Each row of a before or after table is a point. The points were changed in one or more steps. Then noise was added and the rows were shuffled. The steps act on columns, c1 being the first. Name the steps. A step turns or swaps two columns, mirrors them in a line or flattens them onto one, adds a multiple of one to another, or multiplies or shifts one. Angles are multiples of 10 degrees, from the lower column toward the higher: turns from -170 to 170, lines from 10 to 170 but not 90. Use the fewest steps. Two steps may share a column if one is a turn and the other turns, adds or multiplies; they go together, in the order done. Otherwise the lowest column goes first.
(in the rows, 128 means zero)

Before:
[[101 148]
 [108 108]
 [169 142]
 [116  81]
 [117 163]
 [158 121]
 [139 155]
 [169 153]]
After, 8 rows:
[[169 121]
 [167 141]
 [ 95 164]
 [119  86]
 [110 103]
 [123 152]
 [148 102]
 [127  73]]
Steps: turn c1 and c2 by -120 degrees

Before (10 x 4):
[[151 118 168 105]
 [159 106 110  94]
 [148 128  92 149]
 [155 101 158 116]
 [154 137 123  96]
 [120 127  99  95]
 [139 150 131 142]
 [139 168 102 111]
 [139 151 118 111]
 [155 128 153 122]]
After:
[[103 131 107 134]
 [135 136  89 160]
 [112 105 130  77]
 [104 131 142 133]
 [ 89 139 102 167]
 [132  89  91 138]
 [121 110 135 211]
 [125 102 118  38]
 [107 111  97 116]
 [137  92 130  62]]
Steps: mirror c1 and c2 in the line at 120 degrees; turn c3 and c4 by -70 degrees; multiply c4 by 2

Before (8 x 6):
[[107 115 138  97 101 127]
 [116 146  94  82 117 152]
 [113 126 138 234 105 123]
 [102 115 118  80 139  92]
 [121 116 140 134 144 147]
 [110 101  85 145 119 130]
 [120 101 134  87 112 144]
 [160 112 129  88 132 100]]
After (8 x 6):
[[169 114 102  91 139  92]
 [130 111 150 136 137 147]
 [110 121 115  79 144  99]
 [156 141 107  88 112 150]
 [138 133  87 151 157 133]
 [106 149 137 230 133 122]
 [151 139 141  93 160 143]
 [159 152 138 106 148 126]]
Steps: mirror c1 and c4 in the line at 100 degrees; mirror c2 and c5 in the line at 140 degrees; add 0.5 times c6 to c3

Before:
[[127 114  86 131 128  84 110 134 134]
 [112 104  92 140 130  94  59 155 129]
 [191 157 142 140 135 166 116 129 150]
 [122 138 107 100 101 139 119 187 160]
 [136 125  91 134 150 106 138 146 115]
 [154 167 146 119 155 137 121 122 118]
 [152 118 131  74  91 148 113 158 146]
 [136 129  83 137 157 125 127 133 102]
 [136 152 139 131 131 179 111  96 137]
 [148 117 122 147 135 121 104 144  80]
 [110 139 120 164 127 114 125 108 113]
 [117 147  75 138 105  99  84 128 122]]
After (12 x 9):
[[136 133 125 135 157 125 127 136 184]
 [110 139 174  99 100 139 128 187 124]
 [ 51 144 146 143 105 118  78 126 182]
 [139 166 111 121 158 141 128 124 117]
 [173 157 140 141 135 172 129 130 104]
 [108 135 107 165 129 115 122 110 148]
 [113 154 130 132 132 180 130  96 117]
 [ 10 106 145 145 126 120  49 154 163]
 [109 113  86 147 131 129 100 143 162]
 [151 125 136 132 149 102 129 147 169]
 [100 114 149 129 125  92  93 133 161]
 [127 120 157  74  88 156 116 152 107]]
Steps: add 1.5 times c7 to c1; turn c6 and c7 by 20 degrees; add -0.3 times c4 to c9; turn c3 and c9 by -120 degrees

Before, 8 rows:
[[168  98  96 111 141 122 109  81 126 134 134 152]
 [ 81 124 133 119 148 160 119 142 122 186 107 129]
 [ 96 102 155 114 102 132 159 126 113 122 157 126]
 [141 130 131 176 141 149 101 104 102 108 112 127]
 [106 118 159 130 103  96  92 111 121 120  91 154]
 [140 114 164 142 111 129 139 147 102 107 115 128]
 [164 169 114 156 112 129 138 147 114 134 156 174]
 [140 145 159 121  55  85 108 129 170 123 154 153]]
After:
[[ 95  59 157 107 104 135 157 105 130 138 156 123]
 [108 158 159 125 120  61 101  96 121 106  89 156]
 [164 163 114 137 105 127 133 130  97 139 151 173]
 [139 167 157 158  71  43 112  70 161 113 154 154]
 [141  86 163 116  92 129 151 125 100 113 117 128]
 [167 126  94 116 182 119 107 106 141 124 133 151]
 [ 80 178 133 120 131 194  94 152 132 176 105 131]
 [139 149 132 139 156 171 116 123  74  95 112 124]]
Steps: turn c7 and c10 by 30 degrees; add -1.5 times c7 to c2; turn c5 and c8 by 50 degrees; add -0.3 times c3 to c5; turn c4 and c9 by -50 degrees; multiply c6 by 2

Before:
[[142 120 132 129 106 133 108 101 143 138 121 145 123 134 130 125 140 148]
 [138 113 123 131 128 114 119 143 141 128 166 120 138 156  92 125 128  98]
 [ 98 123 111 135 138 148 118 125 129 139 111 145 146  91 146 128 120 124]
 [125 128 140 142 122 143 117 110 132 122 127 124 123 141 120 138 118 105]
 [116 108 120 121 148 111 114 113 135 105 115 116 137  98 109 135 127 119]
 [132 129 130 112 115 158  95 154 119 133 125 159 144 124 153 131 101 140]
 [122 110 109 111 145  88 138 131 141 157 145 116 131 136  67 164 122 146]
 [114 108 132 128 109 139 130 138 135 138 133 122 124 106 153 144 111 143]
 [108 136 134  95 134  94 112 104 128 122 109 111 141 119 124 121 135 139]]
After:
[[140 119 142 122 127  98 114 140 141 126 165 119 151 143  68 130 129 116]
 [114 110 137 127 107 147 131 137 132 138 131 119 112 114 166 134 109 131]
 [118 118 151 120 148 109 113 116 125 106 113 115 118 101  86 129 128 132]
 [ 97 135 144 137 138 142 118 126 136 140 108 145 119  88 175 131 120 111]
 [123 124 156 102 146 110 139 131 118 156 144 112 135 133   9 144 121 168]
 [126 117 117 135 121 126 115 109 146 122 127 126 134 139 141 134 119 101]
 [111 129 121 101 138 111 111 102  95 122 109 109 133 114  72 124 136 157]
 [131 125 127 122 115 160  97 152 107 135 126 159 136 114 197 127 101 116]
 [142 117 131 123 108 146 110 101 140 137 123 147 132 138 138 127 138 139]]
Steps: mirror c2 and c3 in the line at 160 degrees; multiply c4 by 1.3; turn c4 and c9 by 50 degrees; add 1.5 times c6 to c15; turn c6 and c18 by -40 degrees; turn c13 and c14 by -40 degrees; multiply c16 by 0.4
